Every row gives one point. To make a cloud, some directions were put in groups of two or more. Within a group, all points are equally far from the middle, so they leave a hole (a ring in 2 directions, a hollow ball in 3). The other directions are filled evenly. Then the cloud was stretched, turned, moved and blurred a little. Count the holes, and give their numbers of directions, smallest first.
In the rows, 128 means zero.

Cloud, 22 rows:
[[111 113 114]
 [184 111 117]
 [173 137 108]
 [156 122 123]
 [128 157 174]
 [ 96 142  95]
 [144 125 176]
 [ 81 103 133]
 [149  80 147]
 [103 148  91]
 [185 173  90]
 [114 141 136]
 [ 87 161  74]
 [ 75  96 155]
 [145  90  87]
 [131 157 148]
 [101 102  63]
 [ 74 144 161]
 [140 137 164]
 [ 98 117 165]
 [147 138  73]
 [150 170 151]]
Holes: 0

Cloud, 22 rows:
[[106 145 132]
 [ 95 163 132]
 [132 101  78]
 [122 125  71]
 [118 129  91]
 [127  87  82]
 [154  97 108]
 [129  73  98]
 [ 95 115 147]
 [114 158  62]
 [106 183 152]
 [116 149  71]
 [166 176 114]
 [111 130 148]
 [166 113 140]
 [160 142  98]
 [172 155 121]
 [155  88  97]
 [101 180  95]
 [142  81 153]
 [ 88 175 137]
 [ 81  95 152]]
Holes: 0

Cloud, 31 rows:
[[188 141 128 154]
 [141  92 189 147]
 [180 142 151 170]
 [123 171 148  94]
 [106 138  94 142]
 [166  95 120  96]
 [136  89 141  82]
 [ 98 165 174 140]
 [165  95 124 150]
 [168 129 186 104]
 [167 168 123  97]
 [144 172 145 173]
 [182 105 116 116]
 [183 160 113 130]
 [137  91 110  94]
 [172 102 140 161]
 [143 174 102 142]
 [ 80 123 167 148]
 [170  98 127  91]
 [147 164 187 121]
 [122 172 162 102]
 [146 172 142  91]
 [166 172 106 130]
 [186 115 127 149]
 [180 162 115 142]
 [ 91 105 158  96]
 [ 82 126 160 157]
 [185 114 130 152]
 [169 170 108 133]
 [105 154 117 165]
 [ 84 111 166 152]]
Holes: 2 (2, 2)

Cloud, 31 rows:
[[138 160 105 109]
 [142 117 206 145]
 [178 102 143  95]
 [102 122 171 141]
 [115 112 166  69]
 [104  74 100  99]
 [131 121  63  99]
 [107 132  83 152]
 [136 141 122 172]
 [108 144 145  66]
 [191 122 181 122]
 [162 102 169 131]
 [146  96 102 144]
 [127 136 143  46]
 [205 108 130  86]
 [103 107 143 134]
 [118 179 141 157]
 [105 106 135 124]
 [112 145  61 114]
 [101 154  96  93]
 [146 174 170 111]
 [103 117 103 135]
 [148 134 175 163]
 [139 152 180 114]
 [168 148 117  76]
 [111 103  91  94]
 [130 102  79 118]
 [111 113 124  81]
 [135 153 145 162]
 [109 153 124  70]
 [140 127 140  56]]
Holes: 0

Cloud, 49 rows:
[[119 177 163 147 128 105]
 [167  85 107 120 140 144]
 [163  86 139 131  75 135]
 [187 122 116 121 100  84]
 [127  84 156 183  93 158]
 [157  77 144 111  95 104]
 [111 186 148 134 141 146]
 [161  77 105 158 104 178]
 [105 133  84 148 141 125]
 [126 105 140 168 175 171]
 [113 156 122 168  68 157]
 [141 100 142 201 123 124]
 [139 166 128  84 108 129]
 [138  76 107 185 123 103]
 [130 167 174 123 119 108]
 [ 95 124  93 165 136 112]
 [148 127 173 135 141  89]
 [ 94 159 134 164  76 183]
 [142 181 113 127 144 123]
 [174 155 123 113 130  92]
 [120  66 144 148  84 176]
 [ 96 143 125 154  55  97]
 [176  88 120 129  91 140]
 [111 186 151 114 140 178]
 [173 126 140  98 109 177]
 [141  75 136 174  83 155]
 [ 65 151 156 123 134 119]
 [189 111 112 123 123 157]
 [ 90 144 121 145  63 189]
 [131 134 186 157  97 112]
 [135  95 129 188 157 117]
 [104 104 154 150 172 179]
 [ 70 109 132 140  73 135]
 [ 92  98 159 122 158 128]
 [114  97 149 187 149 185]
 [ 99 107 114  83 110  89]
 [128  76 148  99 126 117]
 [135  69 139 121  93 183]
 [167 129 133 179 151 122]
 [143 109 156 154 169 105]
 [113  67 114 127  89 138]
 [156 113 171 108 114  96]
 [121  81  92 116 114 129]
 [170 115 118 188 131 159]
 [141  90 141 201 107 102]
 [ 75  99 151  99 104  90]
 [109 183 115 143 152 173]
 [161  87 107 171 146  78]
 [109  75 131  97 107 129]]
Holes: 2 (2, 3)

Cloud, 75 rows:
[[176 126 172 205 138 126 111 132]
 [145  79 138 175 119 175  93 113]
 [176  93 132 109 189 143 125 121]
 [179 149  95 149 112 139 111  98]
 [100 127 136 125 158  82  85 128]
 [107  95  76 107  88 120 149 198]
 [ 92 141  84 137 146 128 102 153]
 [ 98  64 138 142 165 109 124  90]
 [119 139  93 181  67 101 102 122]
 [129 141 141 124 117 159 102  75]
 [ 89  97 100 122 129 132 117  70]
 [ 78  72 112 189 139 102 134  77]
 [124 122 171 191  76 137 125 152]
 [151 132  80 164 143  88 125 128]
 [109 117 165 129 124 154 121 138]
 [180 138  81 192  84 129 148 146]
 [193 133 113 155 120 124  83 136]
 [102 107 115 157  86 167 157  89]
 [130  62 162 115 126 126  96  83]
 [172 140 150 190 162 150 109 127]
 [151 143 107 164 169 113  92 143]
 [104  59  80 198  91  78  89 126]
 [101 101 156 163 155 114  88 116]
 [135  93  94  85 105 169 117  84]
 [172  89 145 133 205 165 138 109]
 [106  74 152 211 150 122  94 118]
 [ 83  99 185 173 121 130 154 118]
 [131 117  86 152 138 130 198 116]
 [ 99 116 113 170  67 111 113 106]
 [159 120 162  85 120  81 149 134]
 [124 105 110 164  94 188 133 119]
 [160 110  82 187 172 125 137  69]
 [175  79 141 141 116  82 123  95]
 [157 130 148 147 131 112  67 149]
 [ 97  78 138 115 142 114 166 125]
 [193 134 159 155 123 138  91 108]
 [111 105 116 134  62 170 159  81]
 [ 98 143 130 117  70 129 139  94]
 [ 89 142 114 172 138 139 133 156]
 [138 136 135  97 135  72 147 137]
 [151 132 112 182 106 165  73  94]
 [ 92 144 125 174 185  76 126 169]
 [117  78 138  98 100 124 139 152]
 [161 154 110 187 166 147 141 176]
 [120 139 179 139 150  99 134 103]
 [104 149 108 162 182 160 110 177]
 [137 165 138 120 132 155 130 176]
 [212  99 127  89 137 150 100 118]
 [ 84  97 133 147 118  97 114 151]
 [128 119 156 108 115 141  86 156]
 [128  78  72 168 106 108 144 161]
 [124 153  83 160 132 138  93 142]
 [126  79 113  93 104 121 138 115]
 [ 98  81 155 199 146 128 107  75]
 [136 138 166 170 139 129 112 137]
 [148 120 105 195 142  92 156 151]
 [188 109 155 139 137 151 153  79]
 [112  64 160 122 119 102 111 162]
 [ 68  90 118 133 166 104 127 121]
 [197  81 100 182 115 145 113 142]
 [142 149  84 146 134 120  78  98]
 [139 128 107 142  86  65 155  72]
 [110 149 102 123 149 104  98  75]
 [164  91 152 178 162 119 156 102]
 [148  80 149 142  91 149 177  90]
 [112 109 138 117 120  95  71 171]
 [115  70 172 166 147 140 180 127]
 [136  78 158 158  97 164 169 119]
 [ 83  85 118 153  82  97 129  66]
 [168  94  90 140 130 130 134  59]
 [145 143 158 116 144 156  88 174]
 [106 124 127  94  99 120  97 108]
 [ 96 149 162 158 168 130 145 175]
 [ 94 111 144 146 135 113 102  94]
 [ 96 106  77 181 157 143  93 127]]
Holes: 1 (2)

Cloud (80 x 8):
[[117  72 156  95  68  97  80 136]
 [156 149 138 138 116 146 164  93]
 [162  91 114 105  61 140  96 142]
 [203  98 149 130 125 125  87 153]
 [113 153 105 125 117 141 183 101]
 [156  98 122 140  64 118  90 141]
 [117 161 109 126 145  63 112 142]
 [116 185 117 111 139 140  83 192]
 [132  98 146  90  64 128  80 104]
 [147 182 129  65  49  93  78 160]
 [111 103 142  87  71 100  94 111]
 [117 167 140 121  85 169  58 136]
 [169 140 143 144 138  81 141 109]
 [ 99 166 155 139 124 104  67 152]
 [ 95 118 153 145  98  99 150 143]
 [197 127 159 145  86 122 109 138]
 [180 176 125 105 125 120  83  84]
 [166 132 121 137  83 163 101 147]
 [125 169 144  73  52  67 122 169]
 [110 112 144  72 117 143 114 115]
 [191 146 161 106  93 141  78 141]
 [121 121 159  98  88 148 112 144]
 [141 114 157 166 129 123 134 186]
 [125  99 167 113  83  59 141 128]
 [151 109 150 106 129 170 129  71]
 [ 90  85 146 131 114 124 122 123]
 [125 164 158 111 123 111 127 196]
 [100 121  62 118 110  83 119 111]
 [165 171 107  97 138 104 123  95]
 [ 71 174 132 130  82 114 128 142]
 [103 100  95 127 132  97  70 146]
 [173 194 130  98  86  96  97  85]
 [ 85 188 108 107 124  94  84 137]
 [134 136 114  65 106 116  79  93]
 [162 130 114  90  90 103 165 139]
 [163 200 124 107 156 126 114 119]
 [178 157 145 133  73 163  71 111]
 [125 183 137 148 108  51 118 135]
 [110 180 133 187 133  70  92 138]
 [147 173 147 167 104 149  94  88]
 [138 198 126 129 146 126  73 108]
 [109 108 155 115 103 178 114 135]
 [ 86 114 159 109  98 135 119 151]
 [114  98 156 127 130  89  67 127]
 [122 143 130 121  92 121  98 143]
 [154 119  79 114  98  95 120  70]
 [131 126 180  64 102 123 135 129]
 [131 110 114 138  62  90  86 169]
 [114 177 103 152 121  85 157 159]
 [ 97 106 112 112  95  94 140 134]
 [190  96 133 123  86 131 105  86]
 [141 173 203 127 130  86 138 121]
 [166 173 151 144 130  90 157 126]
 [109 121 155 177 123  63 136 135]
 [164 151 114 152 119 126 111 176]
 [ 96  97 163 162 113 124 121 144]
 [194 178 150 150 100 100 114 173]
 [160 159 167  96 105  95 140 130]
 [121 142 111 102 141 178  98 126]
 [120 155 171  68  94  68 116 139]
 [113 123  86  93 158 145 121 142]
 [121 123 117 102  83  79 136 155]
 [130 135 184 111 126  68  94 163]
 [201 146 131 135  99 128  82  89]
 [100 116 184 133  99 101 119 127]
 [157 155 149  76  66 132 139 130]
 [128 147 114 126  88 134 137  82]
 [118 127 132 129 107 184 105 100]
 [178 162 130 144 114 118  89 127]
 [109 130 102 114 132  74  96 171]
 [153 171  92 136  81 126 119  89]
 [123 189 140 159 139 109 154 141]
 [154 100 157 110  90 173  84 142]
 [152 172 106  72 101  91 101 145]
 [176 191 198 119 113 148 133  85]
 [187 172 132 127 116  77  67  95]
 [127 144 165  83 101  73  97 149]
 [146 142 193 158  86 168 134 135]
 [151 172  90 175 116 137  88 116]
 [146 131 156 152  89 120  69 122]]
Holes: 0

Cloud:
[[103 166 117  86 120 104 126 122 159]
 [ 89 191 181 164 156 113  90 157 100]
 [ 98 195 148 102 100 110 131 159 150]
 [183 158 145 155 136 119 127 167 106]
 [139 156 136 185  97 168  59 125 137]
 [194 139 100 124 173 125 139 187 125]
 [130 117 107 122 146 187 112 124 163]
 [136 169 147 155  94 105  71  65 150]
 [160 169 151  86 106 112 108 148 134]
 [149 132 105  94 158 122  99 198 179]
 [131 148 162 162 109 121 118 185 200]
 [145 188 114 134  71 117 120 170 163]
 [119 216 104 149 127  92 159 154 136]
 [110 131 147 127 108 129 188 139 190]
 [139 126 150 177  93  68 148 128 142]
 [169 124 149 151  81 116 150 148 115]
 [169 151 107 115 168 176 132 151 181]
 [147 193 132 193 107 154 122 144 135]
 [104 182 157 153  98 112  82  95 156]
 [112 205 171 164 101 147 103 150 138]
 [116 131 170 164 139  98 124 215 138]
 [129 148 195 155  89 123 160 131 171]
 [145 149 103  90 143 136  97 185 196]
 [127 216 156 136 135  84 114 129  95]
 [143 156 145  69 144  96 150 185 124]
 [145 133 150 154 122 142 112  81 149]
 [106 172 105 140 165 123 124 164 185]
 [ 87 181 163  97 154 120 129 176 114]
 [133 124 110  81 166 167 104 155 112]
 [ 92 137 117 137 138 125 134 154 156]
 [124 155 121  98 180  76 135 140 130]
 [150 141 173 146  79  65 135  94 111]
 [131 164  94 101 148 109 113  93  91]
 [156 148 147 151  96 113 100 173 179]
 [118 171 222 129 114 132 127 154 103]
 [162 137 121 147 162 136 174 195 136]
 [165 191 149 164 143  93  89 137 127]
 [137 142 160  80 182 121  97 192 151]
 [ 87 191 108 139 146 172 122 133 114]
 [123 152  73 141 176 175  88 176 148]
 [137 195 177 135  88 124 121 110 135]
 [177 152 140  75 136 102 119 162 106]
 [109 175  90 119 148  99 100 116 105]
 [106 158 114  86  96 104 109 136 148]
 [126 126 135 131 138 108 135  87 156]
 [103 109 159 153 123 139 175 164 124]
 [117 136 130 116 173 127  79 165 142]
 [113  91 149 107 142 158  76 141 137]
 [196 105 148 161 141 123 160 195 146]
 [122 108 168 131 141 123 169 150 153]
 [ 85 130 121  90 108 115 115 137 113]
 [170 135 184 130 128  87 113 137 147]
 [133 105 172 157 133 141 137 148 126]
 [110 190 115 132  98 138 159 198 155]
 [155 174 170 136 118 149  76 113 169]
 [110 126 154 154 153 133  74 122 119]
 [149 151 162 188 102 114 148 177  97]
 [150 219 169 122 125  85 133 137 171]
 [107 155 173 119 125  94 121 187 141]
 [145 162 152 178 154  68  99 152 139]
 [127 121 147 143 124 112  87 205 117]
 [121 146 144 169  90 145 166 134 102]
 [147 177 137 174  77 139  92 109 135]
 [ 89 134 129 168 108 144 170 143 102]
 [172 124 166 168 126  73 161 154 158]
 [120 145 156  95 187  74 143 146 159]
 [ 82 142 148  91 150 123  98 142  95]
 [147 155 159  81 118 136 132 188 106]
 [144 116 131 108 166  78 101 104 154]
 [ 82 149 125  97  83 142 103 156 156]
 [170 171  99 132 142 145 140 141 166]
 [173 144  86 107 170 103 139 159 146]
 [139 178 137 155  83 169 108 158 122]
 [139 163 140 148 162  83  98 172 173]
 [136 181 160 210 138 117 116 108 136]
 [172 156 153 107 143 110 117 206 119]
 [112 183 129  91 115 165 114 166 160]
 [189 122 163 154 106  49 173 146 170]
 [133 176 144 132 134 116 175  80 153]
 [158 108 116 137 129  92 125  99 179]
 [187 170 132 152  93  78 110 141 189]
 [154 111 108 164 119 102 120 102 163]
 [120 175 149 185  82 124 160  94 122]
 [159 112 115 165 126 163 143 163 147]
 [188 108 111 112 176 131 127 118 203]
 [132 121 182 130 186 112 119 174 164]
 [ 94 141 140  91 152 124 123 166 124]
 [119 179 150  98 120  73 146 177 177]
 [101 175 104 134 150 131 142 177 146]
 [153 153 102 145  74  80  88 155 183]]
Holes: 1 (3)

Cloud, 87 rows:
[[163 184 115 148 125 102  96 156 101]
 [106 145  70  80 148 135 149 156 129]
 [169 120 142 148 137 161  95 131  88]
 [120 141 178 130 157 102 159 116 159]
 [113 139 115 118 133 114 161 109 167]
 [104  88 142 107 176 168  97 120  65]
 [158 127 104 103  99 164 133 153  63]
 [ 54  76 115 110 130 151 112 114 144]
 [179 190 104  96 125 164 149 145 129]
 [124 178 129 179 124 107 153  71 131]
 [181 148 106 138 116 135  94 138 100]
 [156 150 135 101 140 152 152 157 161]
 [ 64 150 107 152 125 106 129 165  82]
 [123 107 161  69 178 100 134 181 141]
 [ 60 152 158 152 150 133  50 186 159]
 [116 150 120 139 131 102 192 150  70]
 [ 67 147 169 144 154 136 169 158 158]
 [109 169 125 121  77 115 125 118 104]
 [113 170 149 176 163 118 103 176 146]
 [ 90 200 135 167 115 139 179 134 148]
 [168 144 107 135 128  86 187 118 127]
 [156 139 184  91 150 109 166 147 132]
 [111 177 128  94 143 131  70 165 168]
 [ 93 126 189  85 172 124 146 178 152]
 [ 78  88 119  94 123 145 103 103 119]
 [170 110 146  75 141 135  80 106 129]
 [ 83  72 143 115 110  88 130 149 161]
 [101  72  89 109 105 124 128 163 124]
 [119 168 114 140 138 153 166  85  51]
 [ 89 148 116 133  70 136 171 128 119]
 [ 95  72 116  97 137 117 181 171 129]
 [131 140 185 116 150 183 114 140 128]
 [122  89 150 168  86  82 155 167  85]
 [ 53 170 127 109 151 124 160 183 180]
 [ 97 162 104 179 127 146 176 123 105]
 [138 108 154 109 163  82 108 157  82]
 [ 63 110 123 106 128  83 129 121 144]
 [155 112 158  67 144 177 160 144 113]
 [132  69 131 122  97  92 151 140 141]
 [155 175  81 130 170 148 107 137 129]
 [ 52 130 118 119 121 184  92 144 109]
 [127 124 125  95 127 171 190 141 142]
 [104 158 147  87 155 165 130 143 131]
 [ 84 160 184 154 106 137 107 172  99]
 [205 146 111 130  94 132 123 125 129]
 [ 63 191 125 148 162 124 150 131 144]
 [101 153 102 170  82 138 131 154  67]
 [129 134 154  83 129 126 103 150 125]
 [134 164 173 169 170 108 126 143 119]
 [104 195 115 139 180 114  98 162 114]
 [124 102 130 100 200 151 109 167 117]
 [ 89 170 150 168 132  85  87 142 190]
 [114  99 162 157 103 111 111  81  90]
 [ 68 121 148 179  86 144 146 164  80]
 [119 140 158 144  90 150 107 107  81]
 [ 49 125 117 172 156  94 146 152 135]
 [ 80 144 151 118 196  96 123  96 107]
 [106 158 122 129 118 160  62 112 119]
 [110 184 127 145 176 144  83 153 121]
 [ 99 133 121 138 169 149 154  79  99]
 [ 68 128 126 161 129 146  60 159 125]
 [117 184 165 153 149 168 153 152  88]
 [160 125 139 115 152 124 142 110  44]
 [113 127 160 118 121  73  76 130 150]
 [119  99 125 183  97 140 151 149 104]
 [137 134  86 115 119 129  77 141 191]
 [168 163 113 135 113 150 172 174 148]
 [ 88  89 186 144 111 153 123 142  65]
 [ 89 117  42 122 136 144 145 150 140]
 [ 74 111  81  96 145  98 152 171 154]
 [ 90 136 144 166  94 167  97 151  94]
 [156 145  96 146 149 130  66 130 124]
 [163 192 153 117 100 145 114 127 117]
 [119 141 128 193 110 137 174 164 121]
 [108 120 104 173 135  65  77  96 113]
 [108 135 157 196 117 134 130 141 132]
 [ 87 130 112 100 118  60 139 123 133]
 [ 72 170 165 132 171 136 125 160 109]
 [ 81 117 182  97 118 106 151 165 109]
 [131 123  85 150  88 111 132 162 144]
 [101 132 155 135 126 112  67 114 126]
 [108  78 119  65 153 114 109 166 114]
 [106 183 122 132 138 123 118 162 208]
 [ 68  86 137 163 159  85 117  95 136]
 [106 177 157 196 119  91 155 114 141]
 [118  83  98 138 127  46 115 131 136]
 [146 171  90 115 150 135 127 175 177]]
Holes: 2 (2, 3)

Cloud:
[[108 130 156 171 140 177 103  92 102]
 [160  84 127 124 149 141 174 146 180]
 [172 107 136 133 137  98  56 138  98]
 [123 119 105  51 142 150 111  90  80]
 [113 110 151  83 152 159 152 134  53]
 [137 149 157 122 169 186 109 156  97]
 [151 127 100  89 172 130  71 157 143]
 [129 161  77 103 150 136 107 117  86]
 [160  99 159 139 143 173 123 160  54]
 [ 75 162 118 122 195 126 163 112 100]
 [165 122 162 138 154 167 127 160  81]
 [117 168 134  53 139 109 140 153 170]
 [150 138 123  94 150 164  53 137 115]
 [128 119  93 103 153 123 102 193 114]
 [151 193 125 148 129 117 154 115 121]
 [ 80  84 116 138 100 120 158 128 104]
 [115 137 139 219 178 129 158 130 101]
 [112 116 146 101 171 166 180 160  84]
 [138 130 116 147 118 111  83 100 167]
 [ 84 145 162 152 190 155 130 169 134]
 [171 115  84 120 163 126 114 105 122]
 [ 91 156 130 105 129 101  50 137  85]
 [112 165 164 115 136 183 109 107  84]
 [109 103 106 129 113 110 169 123  91]
 [144 170 115 108 157 184 106 150 131]
 [130 135 126  97 145 153  82 155 180]
 [107 113 113 138 176 137 129  93 188]
 [143 142 104 148 184 165 203 104 109]
 [145 124 176  95 172 144  75 150 118]
 [ 96 198 111 146 167 120  98 149 109]
 [129 113 136  46 158  94 144 130 128]
 [ 91 158 147 128 179 112 139 115  64]
 [ 77 125 104 123 143 118 117 151 179]
 [ 99 140 114 135 116 178 197 109 156]
 [176 141 171 108 175 154 111 109  95]
 [134 154 114  94 126 193  87 137  90]
 [140 168 137 123 154 192 123 173 100]
 [118 129 106 122 136 121 194 128  99]
 [ 64 175 142 141 125 136 122 190 128]
 [152  72 169 110 130 142 167 121  95]
 [115  79 123 141 147 197 144 107 131]
 [175 144 151 117 104 124 102  94  75]
 [154 140 161 115 184 165  92 132 100]
 [ 97 103 138  69 177 113 129 148 142]
 [127 133 134 114 106 137 198 115 183]
 [158 132 138  82  93 104 126 148 108]
 [146 112 144 110  94  66  82 147 104]
 [155 157 176  91 186 130 162  83 115]
 [129 122 134 104  86  97 158 126 159]
 [ 81 167  88 143 126 140 110 109 140]
 [ 76 162 168 149  92 120 136 162 149]
 [116  99 158 132 135 117 178 137  74]
 [116 141  91 111 181 194 149 170 166]
 [117 141 125  72 180  77 157 136 157]
 [ 77 123 175 133 133  91 154  84 142]
 [ 96 100 143 101 127 191 131  83  81]
 [103 137 105 149 127 200 203 122 160]
 [ 96  87  93 119 176 205 121 151 108]
 [123 131 151 190 129 115 106 142 141]
 [111  90 120  61 145 177 136 147  84]
 [136  99 159 174 132 135  85  81  90]
 [ 96 111 143  52 151 106 109  89  91]
 [127 166 115  75 124 151 142 160 112]
 [158 155 152 174 177 153 154 107  93]
 [145 144 151 165 146  85 117 161 144]
 [122 149 177 152 151 171 118 120 161]
 [ 82 128 136 126 151 103 142  67 155]
 [119 105 156  91 196  80 106 122 108]
 [133 104  97  81 173 165  86 131 152]
 [141 148 165 156 109  99  96  70 119]
 [101 143 170 172 119  82 101 114 141]
 [117 121 145 161 159 133 152  57 140]
 [171  77 101 123 131 134 106 157 134]
 [126 135 105 105 157  89 153 172 146]
 [130 127 126 126  80  74  97 112 111]
 [188 110 153 117  86 150  94 109  97]
 [ 74 114  93 101 169 123 100 113  92]
 [110  95 182 149  89 111  99 148 108]
 [ 61 129  80 127 139 138 107 169 127]
 [112  71 117 131 104 199 165 128 107]
 [ 79 162 162 117 169 108 109  97  91]
 [114 161 153 162 107 149 103  83 112]
 [101 128 170  88 160 155 154 142  87]
 [159 107 170 160 126 122 102 145 140]
 [127 146 172 104 153 153  90 162 147]
 [155  98 152 137 145 169 178  98  87]
 [186  92 183 116 150 147 121 116  94]
 [124 168 168 159  92 167 161 126 143]
 [110 142 103 113 122 143  43 103 107]
 [ 92 161 100 212 132 135 147 172 167]
 [168  94 139 142 201 131 138 103 122]
 [157 172 139 178 149 152 143 117  90]
 [ 90  78 146 168 125 180 185 156 105]
 [171 109 140  55  89 103 102 141 101]
 [131 132 181 144  85 133 143 155 144]
 [143 142  99  98 166 103  62 139 123]
 [158  84 140 122 167  96 105  60  85]]
Holes: 3 (2, 2, 3)
